Every row gives one point. The points of each table are mixes of a few directions, plus a little noise. Count the directions of each table, and those that both share. Where both have some left over, give the other angles between the two spaces (their principal angles), to ten degrees, smallest first.

First (6 x 2):
[[-16 -33]
 [-10 -20]
 [-15 -31]
 [  0  -1]
 [ 50 102]
 [ -8 -17]]
Second (4 x 2):
[[-16  -7]
 [-21  -9]
 [ 81  36]
 [-43 -19]]
Directions: first 1, second 1, shared 0; angles 40

First (5 x 4):
[[ -25  -25   42   35]
 [ -23   15   43  -19]
 [  53    0 -106  -14]
 [  32   22   -9   31]
 [ -38  -15   31  -33]]
Second (6 x 4):
[[ 45  58  22  42]
 [-51 -92 -15  12]
 [-21 -19 -15 -41]
 [-28 -37 -12 -25]
 [ 22  50   4 -24]
 [ 33  39  16  37]]
Directions: first 3, second 2, shared 2

First (8 x 6):
[[ 78 -32 -47  45  24 -29]
 [-55  22  33 -32 -17  21]
 [-41  17  25 -23 -15  15]
 [-38  15  24 -22 -12  12]
 [-80  33  50 -46 -25  30]
 [ 87 -37 -54  50  27 -34]
 [ 67 -27 -42  38  20 -25]
 [-18   7  11 -10  -4   6]]
Second (9 x 6):
[[ -5  31 103  67 -93  12]
 [  1  -4 -18 -14  19  -3]
 [ -2  25  82  52 -74  10]
 [  2 -17 -48 -29  41  -7]
 [  0  -9 -33 -19  28  -5]
 [  2 -24 -76 -50  66  -9]
 [ -3  12  44  26 -39   5]
 [  1   0   3   1   0   0]
 [  3 -16 -56 -34  48  -6]]
Directions: first 1, second 1, shared 0; angles 70

First (10 x 9):
[[ 19 -62   7  56 -57  -5 -51  15  24]
 [-20  17  -6 -55  18  24  12  -1  16]
 [-30  55  -9 -79  51  22  43 -10  -2]
 [ 21 -14   7  56 -15 -26  -8   0 -20]
 [  2  74  -2  -8  66 -27  65 -23 -64]
 [ 32 -31  10  85 -31 -37 -22   2 -23]
 [  1 -31   1   9 -29  10 -28   9  25]
 [-24   4  -6 -61   7  33   1   4  31]
 [ -4 -15  -1 -11 -13  12 -15   4  20]
 [  3   5   1   4   4  -5   4  -1  -7]]
Second (8 x 9):
[[  -2  -18   -4   -6   -4    1  -11   10   11]
 [  -6  -61  -15  -18   -9    6  -34   31   36]
 [   3   26    6    9    3   -3   15  -13  -15]
 [   1    6    1    1    1    0    3   -3   -3]
 [   3   25    5    8    3   -2   14  -13  -15]
 [ -13 -121  -31  -39  -19   11  -69   62   74]
 [   7   59   15   18   10   -7   33  -30  -35]
 [  10   85   22   28   14   -7   48  -45  -53]]
Directions: first 2, second 1, shared 0; angles 30

First (11 x 11):
[[ 31  14  -1  14  39  61   7  -9  -1  -9 -18]
 [ 64  20  18   6  76  99  -1 -13  17  -9  -6]
 [  2  -3  15 -22  22  -6  18  -5   9  19   0]
 [-25 -18  12 -16 -84 -90 -60  22  13  -9  57]
 [ 33   1  28 -13  -1   4 -46   5  27 -11  43]
 [ -9 -14  22 -29 -21 -52 -17   8  16  12  33]
 [-17   8 -54  67 -53  22 -23   7 -36 -47 -24]
 [-25  -8   5 -31  30 -20  58 -10  -3  41 -26]
 [ -1  -6  -5  21 -86 -41 -90  22   5 -44  55]
 [-16  15 -57  55  31  70  64 -13 -45  -9 -85]
 [-41 -15  16 -57  44 -46  88 -13   0  72 -33]]
Second (10 x 11):
[[  -1    6   -1   16    0   20   14   -8   -6  -13  -20]
 [   1   -1   52  -17  -30   -9    1  -15   31  -23   13]
 [  24    1   20  -25   34    5  -10    2   18   16   24]
 [  19   -1   80  -42  -16  -13  -11  -16   53  -13   38]
 [ -76    6  -89  101  -81   18   45   -7  -72  -53  -97]
 [ -14   -3  -71   20   18  -15  -10   27  -41   31   -7]
 [  13  -16 -111  -24   92  -57  -59   67  -50  108   52]
 [  34    4   43  -27   33   22    2  -10   28    2   15]
 [  -8    4   28    7  -33    5   14  -17   13  -30  -13]
 [   6    5   42   -7  -13   21   14  -20   25  -26   -4]]
Directions: first 3, second 3, shared 2; angles 80

First (10 x 14):
[[ -2  -4   4  -2 -55 -10 -16 -10 -13  -2   7  33 -16 -12]
 [ -2 -14  -3   0 -22 -10  -5 -15  -8 -16  -2  32 -19   4]
 [ 17  26   4 -23   3  23  14  22  24 -21  11   6  35  14]
 [-14   7   4  17  95  17   9   9  22  32  -7 -68  32  12]
 [  0   7   6  -1 -38  -3 -12   3  -8  12   9   6  -2 -16]
 [  5  -4  -9   5  17  -5  10   8  -9   9  -9 -28  -8  -9]
 [-26 -17   5  24  38  -6 -13 -21   1  24  -7 -16  -6   5]
 [ 19   3  -8 -15 -24  -2  13  11  -6 -22  -1  13  -7  -3]
 [ -5   3   3   3  31   8   2   0  12   4   0 -13  14  10]
 [  8  -9  -6  -8 -45 -12  -1  -6 -14 -21   0  35 -23  -5]]
Second (9 x 14):
[[  24    7    1  -40    2   22  -18   13 -121  -22  -20    3   35   -2]
 [  -7   -1    0   10   -2   -6    6   -4   34    6    6   -1  -10    0]
 [ -23   -5    0   35   -2  -21   18  -11  108   19   18   -3  -31    1]
 [   8    3    0  -13    0    8   -7    5  -39   -7   -7    1   10   -1]
 [   5    0   -1   -8    1    4   -3    2  -21   -4   -2    0    7    0]
 [  -7   -2    0   13   -1   -6    6   -4   38    6    5    0  -10    0]
 [  -5    0    0    9   -1   -4    4   -2   26    5    4   -1   -7    0]
 [   1    0    0   -3    1    2   -1    1  -10   -2   -1    1    3    0]
 [   3    0   -1   -3   -1    2   -2    1  -11   -2   -1    0    4    1]]
Directions: first 4, second 1, shared 0; angles 70
